Each row of a before or after table is a point. The points were changed in one or more steps. Then noise was added and the rows were shuffled. The steps act on columns, c1 being the first. Write out the steps. A step turns or swaps two columns, mirrors them in a line or flattens them onto one, adds a multiple of one to another, or multiplies or shifts one. Angles are multiples of 10 degrees, from the lower column toward the higher: turns from -170 to 170, lines from 10 to 170 but not 90. Use the fewest steps. Two steps may share a column if one is a turn and the other turns, adds or multiplies; they go together, in the order done. Otherwise the lowest column goes first.
In the rows, 128 means zero.

Before (12 x 2)
173  177
97  125
139  157
156  160
136  106
117  166
150  127
164  144
176  120
149  111
173  148
170  105
After (12 x 2)
114  182
175  101
167  106
134  101
149  93
173  70
172  134
150  105
168  64
99  155
139  150
157  132
Steps: add -1 times c1 to c2

Before (14 x 4)
143  111  99  118
95  75  111  97
137  80  150  142
108  117  105  79
92  61  146  147
144  130  150  126
125  121  97  107
101  96  118  121
139  138  149  83
134  133  158  146
149  89  162  81
77  72  103  129
77  95  132  132
147  119  99  119
After (14 x 4)
101  163  187  164
93  110  184  132
139  150  121  121
142  102  142  112
136  103  149  108
143  170  160  39
130  148  114  39
91  140  156  139
127  100  135  82
132  157  169  155
109  123  159  118
120  108  142  31
133  151  118  166
109  120  179  62
Steps: multiply c1 by 0.7; turn c2 and c3 by -100 degrees; multiply c4 by 2

Before (14 x 9)
146  150  152  94  86  167  145  121  108
29  145  118  109  83  170  135  113  118
104  151  123  149  103  106  145  134  104
143  131  92  135  101  154  99  118  85
108  122  99  114  94  150  123  195  89
146  151  94  123  104  97  144  112  120
104  41  141  102  161  149  83  146  101
82  135  99  142  142  111  73  135  111
132  139  98  108  112  157  79  128  115
133  135  86  177  118  172  135  249  117
90  137  138  173  82  161  113  146  109
114  140  86  117  102  151  137  137  61
144  152  132  127  102  135  133  146  83
139  149  90  138  138  147  138  176  96
After (14 x 9)
30  147  122  112  74  100  195  163  118
110  138  119  119  93  102  196  133  59
99  42  154  99  150  100  142  123  100
147  150  160  93  73  100  209  155  109
147  151  155  128  93  111  193  113  84
144  154  99  123  98  163  203  125  121
105  152  132  149  93  144  203  110  101
91  138  149  172  69  89  174  130  107
79  132  106  142  130  141  132  114  114
138  147  105  139  128  88  198  93  96
133  137  103  108  104  102  142  145  114
140  134  113  137  90  111  158  150  86
132  133  88  177  111  29  195  46  117
107  121  115  110  87  74  184  81  88
Steps: add -0.5 times c9 to c3; shift c5 by -10; turn c6 and c8 by 150 degrees; shift c7 by 60

Before (11 x 12)
113  99  138  124  122  173  125  96  77  169  123  139
120  179  98  139  51  146  188  72  134  109  115  135
96  173  131  149  128  128  163  86  110  122  85  149
115  164  114  108  68  145  132  119  111  112  71  153
137  179  122  110  99  154  105  108  179  131  118  109
157  95  165  68  125  108  116  142  167  198  136  133
186  120  125  88  135  94  88  146  117  187  147  113
62  147  87  112  91  132  149  55  105  103  98  136
145  111  179  49  152  132  129  157  104  167  178  111
96  175  98  119  92  141  131  117  131  153  136  170
126  108  107  101  143  164  150  83  94  106  128  184
After (11 x 12)
100  98  109  98  144  164  149  78  100  98  132  181
127  168  117  139  52  148  185  76  141  93  120  133
167  168  128  112  104  152  105  109  161  122  123  117
68  133  108  111  96  131  144  54  149  80  112  139
166  109  185  91  136  100  83  144  81  144  160  118
101  170  154  121  88  142  128  117  146  101  146  169
110  156  116  103  68  146  132  116  120  111  75  155
91  165  118  151  124  130  162  89  134  127  104  147
131  98  154  46  148  126  134  154  102  189  185  112
172  87  195  65  127  103  120  142  139  177  142  134
80  86  165  122  125  174  120  94  100  150  132  144
Steps: turn c1 and c9 by -40 degrees; shift c2 by -10; mirror c3 and c10 in the line at 50 degrees; shift c11 by 10

Before (10 x 18)
109  166  133  109  163  156  177  152  155  149  135  65  124  132  152  141  112  176
107  160  123  76  116  111  115  115  120  117  109  110  128  172  138  122  151  149
137  144  103  132  131  134  115  81  185  150  184  125  109  130  72  127  166  189
115  160  115  115  147  133  71  132  182  148  122  94  151  134  122  134  178  103
168  141  110  107  143  144  82  100  106  134  171  143  161  112  127  121  158  98
83  141  57  122  157  93  131  194  85  125  78  94  114  142  119  156  178  123
110  179  136  158  159  111  89  101  149  129  158  140  166  130  123  145  138  125
168  45  135  85  152  161  111  129  117  165  78  32  163  142  98  95  113  94
134  167  162  99  110  180  94  123  117  99  106  189  134  126  151  74  134  92
123  104  131  152  175  131  106  128  124  140  98  96  235  139  200  113  116  176
After (10 x 18)
114  123  113  113  147  98  70  131  178  140  122  94  149  131  121  106  86  100
83  80  58  121  156  126  134  194  86  122  76  97  113  143  119  83  94  123
106  146  130  109  163  80  176  151  156  137  138  64  122  132  151  121  150  174
111  84  139  160  161  85  87  103  149  125  161  141  169  132  125  110  125  126
135  176  159  99  111  75  97  126  114  112  106  193  135  129  149  178  105  91
172  202  134  88  151  196  111  128  110  151  77  28  159  143  96  163  131  95
132  126  102  130  131  112  111  81  186  148  182  123  104  136  76  117  97  188
168  143  109  105  139  114  82  98  103  136  170  141  162  112  127  124  98  97
125  145  128  150  177  150  109  129  124  134  97  96  236  144  202  149  133  177
107  93  122  79  116  102  118  116  122  109  109  112  125  176  138  125  102  144
Steps: turn c2 and c6 by -110 degrees; multiply c2 by 1.3; turn c10 and c12 by -10 degrees; turn c16 and c17 by 160 degrees

Before (11 x 32)
135  82  67  141  96  147  132  152  90  149  200  172  119  96  123  92  109  146  122  144  155  126  102  163  202  139  93  108  110  102  115  125
96  97  50  119  128  111  124  123  155  153  143  139  168  101  134  107  137  60  86  109  75  175  137  137  110  151  92  96  153  103  125  124
107  78  160  134  87  150  119  103  96  105  184  121  165  161  136  102  90  140  159  140  139  159  112  136  114  169  164  186  119  91  129  169
101  111  111  189  137  114  140  173  101  157  97  126  109  144  174  186  128  143  119  157  135  119  129  131  131  161  103  147  121  136  140  154
159  73  184  130  180  107  98  110  158  135  140  167  141  87  202  86  157  129  134  124  120  74  113  71  195  80  63  146  184  141  143  110
112  139  163  131  137  167  91  116  122  142  112  174  146  145  143  234  167  107  98  106  93  141  106  143  174  132  130  143  159  142  117  125
107  123  136  155  85  77  82  118  176  121  125  177  152  152  120  61  131  93  111  183  146  137  190  203  130  115  203  135  92  115  143  89
83  117  158  149  98  111  161  71  162  107  133  107  153  118  148  147  176  119  83  100  73  174  78  148  134  75  71  117  63  117  133  168
141  121  134  137  110  92  128  114  100  124  81  162  48  118  136  160  150  147  122  144  128  134  103  111  162  116  120  111  128  122  116  82
150  110  119  139  100  161  116  110  143  141  157  146  133  97  124  158  102  143  68  129  93  120  173  135  184  151  99  124  142  134  181  161
86  118  163  145  128  180  86  109  158  41  102  179  126  123  139  123  108  151  148  145  96  106  144  119  171  144  148  117  114  134  166  88
After (11 x 32)
86  121  162  146  128  180  86  123  170  41  102  179  125  121  136  123  106  141  147  117  95  105  143  119  169  153  147  148  114  135  166  83
136  73  67  141  96  146  134  151  101  150  199  172  119  94  124  93  111  152  122  168  156  126  102  162  201  146  91  142  111  100  116  133
102  114  109  189  136  114  141  161  120  155  98  126  111  144  173  185  128  112  120  173  136  119  129  131  130  180  102  146  120  136  140  167
112  143  162  130  136  166  91  115  107  144  113  175  145  146  144  235  168  109  99  117  93  141  107  143  175  134  131  109  158  141  118  121
148  110  118  137  100  162  116  98  144  141  157  147  133  95  124  159  101  134  67  114  94  120  172  136  184  164  98  139  143  133  182  154
158  78  185  131  181  107  97  118  156  137  140  166  141  86  203  86  158  110  137  98  120  76  115  71  192  52  64  132  186  141  144  104
108  68  160  135  86  149  120  89  104  105  184  122  166  162  135  101  89  75  158  165  139  158  110  136  114  192  163  150  120  90  129  158
96  89  50  119  128  110  125  123  144  153  142  139  169  101  132  108  137  146  85  92  75  176  136  138  113  164  92  55  152  105  127  123
141  120  134  137  110  92  128  131  110  124  81  162  49  118  137  160  149  146  122  165  128  136  103  110  162  110  121  144  127  121  116  80
83  113  157  148  97  110  161  59  145  106  132  109  152  118  150  147  176  138  83  79  74  175  77  148  134  44  72  117  64  118  135  146
108  118  137  155  85  79  82  130  213  122  127  176  150  153  122  60  132  116  110  131  148  136  191  203  131  106  203  95  93  115  143  88
Steps: add 0.3 times c30 to c2; turn c8 and c32 by 20 degrees; multiply c9 by 1.3; turn c9 and c20 by -40 degrees; turn c18 and c28 by 80 degrees; multiply c26 by 1.6

Before (11 x 64)
145  164  133  105  120  103  155  135  133  122  132  154  138  149  81  132  95  145  124  132  153  102  151  136  132  149  141  97  118  129  97  106  158  107  154  112  156  154  139  123  128  86  137  140  123  133  113  130  108  145  125  69  120  145  117  104  125  149  132  133  119  105  140  149
119  154  126  138  86  105  135  133  122  111  133  113  123  119  126  113  157  143  113  141  116  123  117  131  128  143  129  143  126  139  128  104  162  107  142  120  159  139  49  118  152  143  117  144  118  112  106  135  60  146  113  136  116  145  124  105  131  120  88  126  141  106  130  118
142  145  136  135  88  133  132  144  137  119  113  123  139  118  129  152  163  147  150  137  142  133  113  146  133  148  126  120  141  129  127  120  139  130  161  136  145  142  125  123  110  153  125  143  115  104  109  128  133  117  107  136  135  122  126  106  145  106  141  118  139  130  124  148
142  122  123  131  86  105  125  138  117  91  155  100  143  133  109  128  159  103  109  142  117  122  116  148  139  145  120  142  142  121  111  106  116  104  140  123  128  144  139  197  124  115  139  134  112  142  140  92  83  146  152  137  136  134  140  123  134  148  143  128  144  125  160  140
147  147  135  129  122  137  129  118  131  128  114  150  144  117  109  123  140  152  111  114  124  112  115  126  101  100  146  142  139  139  98  142  143  150  123  125  147  148  134  155  86  110  141  140  112  145  126  126  152  143  127  139  132  103  142  164  124  115  123  76  143  136  134  122
127  164  103  103  219  118  173  123  117  127  157  151  114  137  111  124  107  150  141  114  108  124  127  146  148  121  132  115  147  119  106  153  138  112  75  116  113  160  134  119  125  146  151  138  112  142  106  124  147  108  157  148  141  127  122  128  129  95  130  125  131  112  115  140
144  113  136  130  92  127  132  136  119  129  135  124  136  130  133  115  153  99  111  117  128  123  151  145  100  163  119  135  138  99  106  115  159  108  136  119  122  140  115  150  128  151  123  144  198  143  120  132  159  144  112  144  117  65  116  113  136  163  104  130  128  111  117  139
137  108  128  127  86  108  130  126  121  102  115  112  93  137  133  113  135  141  160  121  129  114  143  100  150  62  146  112  117  126  226  113  123  121  154  168  128  165  132  133  139  146  127  119  130  109  139  120  162  134  172  147  122  139  122  111  125  163  94  132  117  242  128  137
142  158  137  138  104  119  127  135  143  110  114  132  140  151  133  152  81  139  113  140  109  109  114  146  158  158  134  99  146  139  129  122  158  122  159  117  135  146  131  165  132  142  164  134  110  141  132  134  130  134  127  139  135  98  131  116  168  130  137  94  132  114  116  150
148  157  130  125  91  189  122  141  118  128  112  145  106  122  117  121  141  139  110  142  192  119  125  143  158  148  124  93  133  139  138  114  154  132  153  124  125  155  129  143  154  145  139  97  112  101  116  127  158  132  109  116  115  130  121  104  125  134  135  122  137  111  120  124
120  141  133  107  85  115  125  139  138  128  125  140  141  176  132  132  111  149  129  76  109  124  122  28  160  157  122  133  147  114  100  106  86  135  110  113  120  140  129  172  154  153  108  133  124  143  109  136  132  138  142  146  188  142  118  150  126  164  103  63  142  106  123  146
After (11 x 64)
148  135  130  124  73  188  121  141  116  128  111  145  105  121  118  121  141  139  111  115  191  120  125  102  158  148  124  92  133  140  138  113  153  132  154  117  123  154  130  143  89  145  140  96  112  102  117  130  158  131  109  116  114  130  119  104  126  133  134  71  139  110  120  123
137  148  127  126  92  108  131  127  121  104  116  114  93  137  134  113  135  141  161  120  128  114  145  64  151  63  146  112  118  126  226  112  124  122  152  150  129  166  132  133  139  146  128  117  129  110  140  93  162  134  172  147  123  139  123  111  126  163  94  81  119  241  129  138
143  102  137  135  68  133  130  144  136  120  113  124  138  118  129  151  162  148  151  119  142  132  113  101  134  148  127  122  143  128  126  119  139  130  162  125  145  143  127  122  124  152  125  144  115  102  109  122  133  118  107  137  136  121  126  107  144  106  141  68  141  130  123  148
120  137  126  137  74  105  135  134  122  111  133  113  123  120  126  114  158  142  114  123  116  123  116  86  129  143  130  143  125  139  129  104  163  108  141  112  160  139  49  118  95  143  117  144  117  113  106  134  60  147  112  137  116  144  124  104  131  120  88  76  143  106  129  119
141  128  121  131  63  106  124  139  116  91  155  101  141  133  108  128  158  103  110  97  117  123  117  101  139  145  121  142  141  121  111  106  114  103  140  144  128  143  138  199  135  115  140  134  113  142  141  144  83  146  151  139  135  136  141  123  133  148  144  80  144  125  160  141
120  145  133  107  139  114  127  138  138  128  125  140  141  176  132  132  112  150  129  176  109  124  122  6  161  158  124  133  147  114  99  104  87  134  110  151  119  140  129  172  104  153  107  133  123  143  108  141  130  137  141  146  187  143  117  151  125  164  102  12  142  105  123  147
127  110  104  102  227  118  174  123  117  128  155  152  115  137  111  123  106  150  141  138  107  124  127  237  147  122  130  114  147  119  105  154  139  113  75  137  113  160  135  119  100  145  151  138  111  141  105  141  148  108  157  148  141  126  122  128  129  94  131  75  132  112  116  141
144  111  132  104  113  102  155  135  134  122  132  154  138  150  82  131  95  145  123  131  152  101  151  126  130  149  142  98  120  129  95  106  157  106  152  120  155  154  139  123  97  84  137  141  123  133  112  143  109  145  126  69  120  144  116  103  125  149  132  81  119  106  139  148
144  135  136  129  73  127  132  136  120  129  134  123  136  130  134  114  152  99  112  142  126  123  150  105  100  163  119  135  138  99  105  114  159  109  135  129  123  141  115  149  141  152  123  145  198  142  121  136  159  145  113  142  115  64  117  112  136  163  105  81  127  112  117  139
143  117  136  137  87  119  126  135  142  110  115  130  139  152  134  152  81  139  113  124  109  110  113  118  158  158  136  100  147  140  130  122  157  122  158  112  134  145  130  165  100  143  165  134  111  141  131  136  130  133  127  140  134  99  131  117  169  131  138  45  132  115  116  151
146  84  134  130  122  139  129  120  131  128  114  150  144  117  110  123  141  152  110  138  123  112  115  122  100  101  146  142  140  138  98  141  143  150  123  139  147  148  136  154  134  111  143  142  113  144  127  131  153  142  125  138  132  103  142  164  126  113  124  25  143  135  134  122
Steps: turn c2 and c41 by -120 degrees; multiply c5 by 1.6; turn c5 and c24 by 40 degrees; turn c36 and c48 by -110 degrees; turn c20 and c36 by -140 degrees; shift c60 by -50
